Each row is a point. Two turns around zero, p and q, are shown by what they do to some points. Write where each new point lands after one turn and then the other. Backwards means that the second turn is done in reverse. Each puzzle has new turns, and all numbers are rounded.
(in the rows, 128 means zero)

Turn p:
[ 95 117] -> [135  94]
[177  82] -> [180 171]
[113 144] -> [110 115]
[127 168] -> [ 88 132]
Turn q:
[ 94 153] -> [127 170]
[200 146] -> [186  82]
[135 104] -> [113 108]
[120 109] -> [108 123]
[ 91 127] -> [105 157]
Where do these land?
p, then q: [164 113] -> [167 133]
p, then q: [109 118] -> [117 110]
p, then q: [ 67 138] -> [ 70 106]
q, then p: [171 143] -> [158 163]

Turn p:
[141 146 149 162] -> [139 152 103 156]
[156 102 146 181] -> [111 174 133 174]
[144 141 108  68] -> [142  66 147 119]
[105 110 165 143] -> [143 173 137 116]
[ 94 141  72  86] -> [104  75 120  75]
Turn q:
[101 114 109  97] -> [106 153 125  94]
[158 165 224 149] -> [215  75 164 143]
[143 102 106 120] -> [103 120 101 122]
[137 154 112 133] -> [138 147 116 149]
[101 104  89 142] -> [ 76 145 134 133]
Where do these land?
q, then p: [157  83 100 104] -> [ 88 105 138  83]
p, then q: [140 127 155 109] -> [144 100 117 137]
p, then q: [ 78 140 161 139] -> [159 160  85 125]
q, then p backwards: [161 137  64 109] -> [117 163 121 193]
p, then q backwards: [104 153 160 179] -> [142 167  85  93]

Turn p:
[126 103 144 104 122 116  91 123] -> [107 121 143 100 105 110 106 143]
[129 102 115 147 166  87 107 122] -> [125 136 103  77 121 139 106  98]
[ 93  88  95 177 118 102  78 185] -> [ 89 151  63 130 120 144  49 129]
[151 134  87 126  74 123 171 171] -> [142 141  69 164 144 113 156 177]
[178 196 137 107 144 183 146  94] -> [197 131 190 158 145 100 167 111]
[ 82  94 113 136 120 115 115  90] -> [ 91  99 110 123  84 138 123 101]
[133  90 163 147 155 145 123 120] -> [119  90 146 104 156 137 102 113]
[101 152 115  71 110 147 181 158] -> [145 132 135 165 111 166 173 189]
[159 192 184 137 142 134 140  90] -> [135 150 194 130 167 105 170  91]
Turn q:
[139 170 170  83 101  83 172 113] -> [141 151 169 164  84 105 169 180]
[167 141  86 112 146 111  88 111] -> [165 165 103 121 101 121 121  83]
[ 93 114  72 115 166 131 150 125] -> [149  94 165  99 130 145 134  78]
[ 65 134  96 136 150  97 139 115] -> [111  99 176 109  92 153 117  96]
[138 103 176 123  95 103 164  87] -> [133 123 159 191 127 101 109 169]
[123 127 146 108  72 101 135 135] -> [137 135 144 124 107 109 112 185]
[143 120 137 154 175 187  89 155] -> [102 142  77 117 186 157 139  95]
[ 94 105 176  91 103  66 152 130] -> [118 150 208 140 116 115 109 180]
[140 108  76 156 157 170 135 168] -> [129  94  99  82 171 116 140  82]
[165 143 136 199 135 175  92 151] -> [ 83 125  40 126 153 123 131 112]
[141 143 138 131 109 185  93 118] -> [139 130  69 136 141 163 128 147]
Where do these land?
q, then p backwards: [ 96  94 124 151 175 124 164 164] -> [133 117 201 154 137 128 132  91]
q, then p: [145 101  94 166 133  79 155  57] -> [ 65 115 106 100 129  67 115  78]
p, then q: [ 95 151 107  98  73 140  67 152] -> [ 74 128  95  90  81 119 100 172]
p, then q: [150 106 145 105 132 144 172 150] -> [126 137 140 109 181 108 151 115]
q, then p backwards: [141 125 131  99 190 126 150 160] -> [150 175 165 141 144 107 154 100]
p, then q: [131 109 120 144 149 153 133  88] -> [152 126 132 163 147 121  94 119]
p, then q: [107 142 177  99  84 130  68 121] -> [ 67 149 155 119 102 147 106 182]
p, then q backwards: [189 126 119 182 113 111 119  91] -> [192 101  90 159 153 129 140 154]
p, then q: [ 98 198 136 108 104 145 124 168] -> [ 59 113  88 127 112 126 165 150]

Turn p:
[181 103 157 142 147 159 104  98 150  92 164] -> [124  75 178 115 152 109 137 139 140  89 173]
[ 78 106 133  58 115 149 193 100 138 133 135] -> [149 101  49 165 141 191 133 115 121 126 152]
[ 69 131  93 112  82  97 143 163 170 168 133] -> [162 168 100 211 114 132 118 110 116 158  99]
[158 158 139 164 174 194 112  98 121 133 127] -> [ 76 106 168  92 125 133 145 169  84 117 156]
[161 128  94 138 210 152  68 111 115 110 150] -> [ 80 152 152  94 175  82 160 170 118  85 159]
[109 100  79  71 103 158 132 169 143 135  97] -> [ 92 137  68 190 131 126  90 141 155 136 124]
[ 88  82 124  93 121 151 207 179 126 137 144] -> [130 115  46 177  75 148 130  98 135  93 136]
[134 105 170 177 177 136 126  98 126 106  95] -> [117  77 139  77 119 103 183 141 128 145 134]
[128 145  88 158  73  83 120 134 106 107 128] -> [152 173 142 115 123 100  83  87 133 165 131]
[171 164 143 143 125  73 137 118 127 151 109] -> [130 152 179 102 126 159 144 102 150 149  96]
[134 175 169 144 114  88 101 143 119  91 129] -> [181 145 167  86 111 125 111 152 150 137 114]
[126 138 147 136  96  96  95 125  94 172 125] -> [143 136 146 110 143 128 103 110 107 134  63]
Turn q:
[104 131 138  81  78 162 134 114 138 102 138] -> [159 172 140  97 105 136  97 148 132 110  90]
[115 112  68 119 111 123 156 145  97 110 149] -> [113 101 110 143 145 152  99 134 148 109  72]
[110 126 110  95 150 147  95 140 118 115 112] -> [142 148 129 172 137 115 100 152 128 114 133]
[143 154 140 118 169 143 159 113  72 100 164] -> [127 120 104 155 111 103 122 102  73 152  74]
[134 142 123 164 189 184 153 161 111 184 150] -> [162  64 110 173 101 154 116  81  90 138 161]
[121 116 115  90 145 118 155  82 152 117 153] -> [103 174 147 137 129 158 131 101 111 117  95]
[100 151 123 186 174 147 147 128 116 107 194] -> [ 86 104  75 146  76 144  95  96  98 159 127]
[141  92 147 131  74  81  65 121 123 179  98] -> [133 118 189 114 141 114 176 175 194 152 154]
[164 159  79 103  80 127  84 139 151 134 118] -> [131 121 181 100 176 108  73 137 154 120 138]
[160 100 126 193 159 165 173 126 126  98 150] -> [134 115  54 128 127 144 131  59 132 160 123]
[118 117 176 152 112  83  94 101 156 150  34] -> [131 160 139  96 160 122 204 186 137 142 197]
[148  96 195 143 114  65  84 169 177 152  75] -> [123 134 148 100 130  80 208 145 179  99 206]
[106 170 123  90 108 119 166 124 125 114 128] -> [121 133 136 101 128 134 113 149  86  94  91]
Where do these land?
q, then p: [175 163  86 107  82  58 107  96 121 162  77] -> [144 106  86 112 104 148 209 172 155  73  84]
q, then p: [123 145 109 142 155 147  83 141 152 130 119] -> [152 143 158 131 142  97 130 132  98  95 128]
p, then q: [131  83 132 142 193 141 139 137 155 127 203] -> [ 81 137  59 100 121 120 143  98 127 125  64]
q, then p: [165 126 178 117 121 106  86 121  80 114  53] -> [128 182 144 124  87 156 182  85 175 100  95]
p, then q: [ 80  79  87 153 176 167 136 167 104 111 179] -> [ 43 102 103 114 150 122 105 150 142 127  54]
q, then p backwards: [141 159 106  87 141 163 138 114 126 141 203] -> [150 140 136 162  53 128 131 147 113 178 144]
q, then p backwards: [110 105 130 127 147 168 157 163 143 193 172] -> [144 123 175 131  93 137 200 142 151 137 166]
p, then q: [146 119 109 161 113 167 171 152 141  84 138] -> [ 96 131 152  95  82 141 112 130 173 147 103]
p, then q: [118 127 139 104 151 129 145  76 129 129  87] -> [156 119 130 168 127 174 122 103 117 104 125]
q, then p: [119 129 166 159  99 103 110  99 105 112 152] -> [135 142 106 173 118 160 116 113 127 146  84]
q, then p: [123 190 125 125 139 104 158 133 133 172 101] -> [135 107  77  85 121 118 119 118 131  73 127]
q, then p: [108 113 160 115  64  69 108 171 132  61  66] -> [163 205 102 171  94 137 146 153 217 127 147]
p, then q: [125 124 135 125  85 142 126  94 143 128 114] -> [144 121 142 161 117 137 143 117 149 155 147]
